Rows are points. Examples show where two turns around zero, p and q, send a point. Where does a point land after both, in the order given? Backwards means that the second turn is done in reverse. Each puzzle has new turns, and all numbers are rounded.

Turn p:
[-27  -7] => [-28  -2]
[ 59 -13] => [ 56 -24]
[-31  20] => [-27  25]
Turn q:
[0 6] => [4 4]
[-59   6] => [-37  46]
[11 21] => [23  7]
[ 49 -34] => [ 10 -59]
Where do these land?
p, then q: [ 7 -4] => [ 1 -8]
q, then p: [-11 -49] => [-47 -18]
p, then q backwards: [59 -5] => [51 29]
q, then p: [-23  15] => [-1 27]
q, then p: [-32  43] => [18 51]

Turn p:
[-24 -13  56] => [-26  -7  56]
[ 10  32 -37] => [ 20  29 -36]
[ 45   5 -36] => [ 43  -9 -38]
[-31 -24  16] => [-37 -12  16]
Turn q:
[ 22 -33   8] => [  2  27 -30]
[ 25 -26  14] => [  6  18 -33]
[-21  90  11] => [ 17 -83  38]
[-28  -6  -6] => [-25   2  16]
[ 45  -2 -16] => [ 42  20 -10]
[-42 -23 -11] => [-42  16  19]
Where do these land?
q, then p: [-23 -26 -50] => [ 2 44 42]
q, then p: [-27  11  24] => [-34 -17  -2]
p, then q backwards: [ 3 -9 53] => [-27  32 -33]
p, then q backwards: [ 46  24 -27] => [58  4  2]

Turn p:
[ -4   3 -17 -21] => [-19   9   5  17]
[  8  31 -22  79] => [ 32  -1 -81 -12]
[-16  40 -33 -31] => [-22   4 -10  57]
[-3 -7 44 -7] => [ 20 -23  31 -11]
[-15 -27  76  15] => [ 32 -51  37 -44]
[-11 -28  -4  -7] => [-23  -2  11 -17]
[ 41 -12 -44 -28] => [-20  63   6  10]
Turn q:
[-36  94  -3 -37] => [-58  60 -59 -34]
[-26 -40 -20   2] => [ 29 -12 -15  38]
[-16  43 -12 -24] => [-24  22 -38 -19]
[ -1 -18  31  20] => [-1  4 36 20]
[ 14 -53 -17  32] => [ 52 -27  24  18]
[ 25 -21  13 -18] => [-12 -35  14   1]
[40 -6  8 25] => [ 14 -12  38 -23]
Where do these land?
p, then q backwards: [-33 -27 -39   6] => [  2  30  16 -47]
p, then q backwards: [ 32 -15 -16 -40] => [-18  20  38  31]
q, then p: [33 -6 47 19] => [ 22 -41  37 -11]
p, then q: [ -5  -6 -43  29] => [ 17   9 -48  -5]
q, then p: [-26  53  51 -14] => [-11 -61 -21  45]

Turn p:
[ 26 -24  29   6  11  54   9  -7] => [ 10 -45 -28  -9   7  18 -42  10]
[ -6  -4  -7  10  -1 -25   0 -21] => [ -3   3  15  -3 -22   6  15 -16]
[-15  -1  28 -30 -17 -42  -1 -13] => [-12  15  40 -17 -32 -23  -2  21]
[-12 -10 -21   2 -33 -18   9  30] => [ -5  -1   7   9  12 -10  46  23]
[-22   8  -3 -31  -5  -3  -3   0] => [-12  24  21  -6  11   0  -5  15]
[-17   7 -21   0  17 -25  26   3] => [ 17   9  32   4  12  -3  20 -20]
[ 28 -33   1  -6  10  44 -28  -7] => [ -3 -15 -46 -33   7  27 -22   8]
[ -1  45 -10   4 -18 -17   3 -15] => [  1  30  11  39 -21   2   4  -3]
[ 44  19 -39  26  16   3  13  49] => [ 52   4 -44  26  28 -14  30 -14]
[-37  25  11   2 -11 -18   1 -33] => [-29  15  39  20 -22   3  -8 -12]
[ 11 -33  34  17  32  46 -30  14] => [-16 -39 -46 -31  18  -9 -37 -13]
Turn q:
[ -2 -19 -24  16  78  19  17  14] => [ 8 32 54 17  8  6 38 47]
[-11 -15  -6  -6  -8  22  -7  -1] => [ 23 -13   7  -8  -2  -3  12  -9]
[  2  -9 -19  -9 -24   4  19  16] => [-10  -4  10 -19 -24  -5  11 -20]
[ -4 -13  48   2 -15 -62   8  18] => [-47   1 -36  31  13 -46  -5 -15]
[ 24 -13 -21   5  -4  13  -4  -7] => [  5  -1  -5 -27  -7  12  17  13]
[-13  -6 -16 -16 -20 -45  -6 -15] => [-33 -24 -18  11   9  18  12 -27]
[ 36  97  -8 -15  20  22  -7  28] => [ 14  77   5  -5 -23  47 -62  -4]
[  1 -20  14  -8  27 -12 -13 -15] => [  6  -3 -15  27  13   0  20  19]
[ -5  -2   8   7 -17  21  24 -22] => [  6 -30   9  -9 -18  -9 -16  12]
[-17 -11  10 -14 -21   9 -12 -10] => [ 19 -25 -11   3   0  -7   1 -19]
[-11  13  13  39 -16   9 -18  -6] => [  8 -10   0 -21  32 -11 -30   3]
Where do these land?
q, then p backwards: [ 36 -23  12 -12 -20 -23  -1 -14] => [ 22 -17   2  22 -21   6 -37  12]
p, then q backwards: [-16  -5  30 -11  -6   6   4  -6] => [-6 11  3 22 -4  0 26 -9]
q, then p: [ 15 -10 -24   7  10  54  12 -12] => [ 22  -9 -14  -4   2 -20 -15  53]
q, then p: [-45  23 -19   0  12 -14 -62  20] => [ 21  -1 -10  -2  -8  26 -56 -56]
q, then p backwards: [-16  22  -4 -23 -30 -12   0  32] => [-11  18   1  24  37 -11 -19 -22]
p, then q: [-11 -35 -10  24  32  -1 -13  11] => [  1 -29   4  28 -19  21  26  13]
p, then q backwards: [-24  32 -14 -28  -5  20  45   6] => [-35  22   1  18  54   6 -10  -5]
q, then p: [ 10  29  16 -26  21 -47   4 -10] => [-35  -3 -16  35  19  14  17 -32]
q, then p: [  7 -11  -6   5  -1 -31  42 -13] => [-35 -18  26   2  19 -10  20   7]
p, then q: [ 15  -1  -4  24 -29  13 -10 -15] => [  2 -15  25 -33  -1  -6   7 -11]
q, then p: [ 30 -21  21  40  16  34 -22   2] => [ 47  30  -9 -11  17 -38   9  10]

Turn p:
[-26  56 -13 -49  51  28 -34 -17  24] => [ 60  -5  17  46 -66 -10 -23 -21 -17]
[-15 -16  -9  49 -38 -58  22 -13   0] => [-62  39 -13 -19  30 -11 -28  10  26]
[ 29 -36 -21   5  26 -46  12 -19  15] => [-28 -26   4  25  20   8 -30  41  31]
[ -3  28 -20  15  70  42 -30   3  51] => [ 58  -3  54  37  -9 -14 -35  16 -46]
[ -2 -34   3  45 -26  -8  45 -49 -36] => [-21  13 -46 -61  29  18 -30  29  19]
[  7  -4 -25   0   2  33 -65 -22  19] => [ -3 -37  35 -12 -38 -17 -23   0 -43]
[-13 -13 -14 -14 -22   2  26  42 -35] => [-12  -2 -27   2  32  24  23 -43  -2]
[ 16  18  -3 -30  -9  43 -10  -3  55] => [ 34 -17  62 -11 -27   2   5 -18   9]
[ 34  11  39   4 -47 -35  31  41 -65] => [-24   8 -58 -17  41 -27  72 -12  33]
[-28  -9  63 -24  -8   0   2  37 -28] => [ -4  32 -27   8 -13  27  69  -3 -12]
Turn q:
[  8 -27 -22  -6  31 -26  58 -51  27] => [  7 -63  32 -41 -19 -47   5  15  -7]
[  6  35   1 -12  44  42 -62   3   2] => [ 19   3 -39 -13 -16  71 -24  -8  32]
[-13   3 -24  43 -28  58  47   1 -21] => [-25  -5  17  10  12   1  81 -27  29]
[ 13 -31  43 -16  -4  -5  17   8  15] => [-16  30  32 -25   0 -19 -21  17  -1]
[ 27  25 -37   3 -11  27 -67  45  15] => [-36   7 -68  36 -11  38 -23 -10  29]
[ 22  32  -2  17   4 -20  44  -3 -12] => [ 13  -2 -10 -18 -10 -39  22 -38 -13]
[  3 -53  23 -51 -20 -59   3   3 -46] => [  1   7  37   3  65 -31 -56   7 -45]
[-12 -17   9  20  33 -13 -32  31   0] => [-16   7   1   3 -21  41 -18   1 -38]
[-50  38   4 -48   5   3 -62  25  31] => [ 28  24 -61   9   8  47 -19  63  -1]
[ -2  -4   3  50 -54  -7  54 -62 -11] => [ 23 -12  57  35  -9 -62  52 -20  17]
Where do these land?
q, then p backwards: [-29 -41 -12  23 -38   9   1  49  21] => [-11 -41  27  14   6 -53 -32  31   9]
q, then p backwards: [-10 -18  26  15  53  32  50  20 -50] => [-12 -30   9   9 -66  59   5  36  17]
p, then q: [ 21 -13 -52 -30 -24  41 -45 -35  34] => [  0  28  66  28  32   2 -50  33  19]
p, then q: [-26 -24  34  -8  -6 -14  22  45  50] => [ 24  42   2 -36 -28   9  54  -6  18]
p, then q: [ 16  19 -52 -42  42 -25   5 -48 -53] => [-55 -57   3  68 -24   6 -29  10   7]
q, then p: [-58  47  32  14 -29 -10  43 -10   0] => [ 30   0 -25   8  56 -29  19  -2  61]
p, then q: [-18  10  34   9  12 -44 -47 -42  28] => [ -3  54 -34  53   7 -16  19  13 -28]
q, then p: [ 35   0  -1 -33  11  14 -52   5 -20] => [  9 -25  35   2 -36 -12 -25   6 -42]
q, then p backwards: [ 24 -22  16   1 -32  25  31  -3 -24] => [ 13  16  -8  14 -37 -20  12  30  32]
q, then p: [ 46  43 -24  50  11 -27  -8  19  14] => [-46  -8 -16 -47 -10 -12 -52 -25  18]
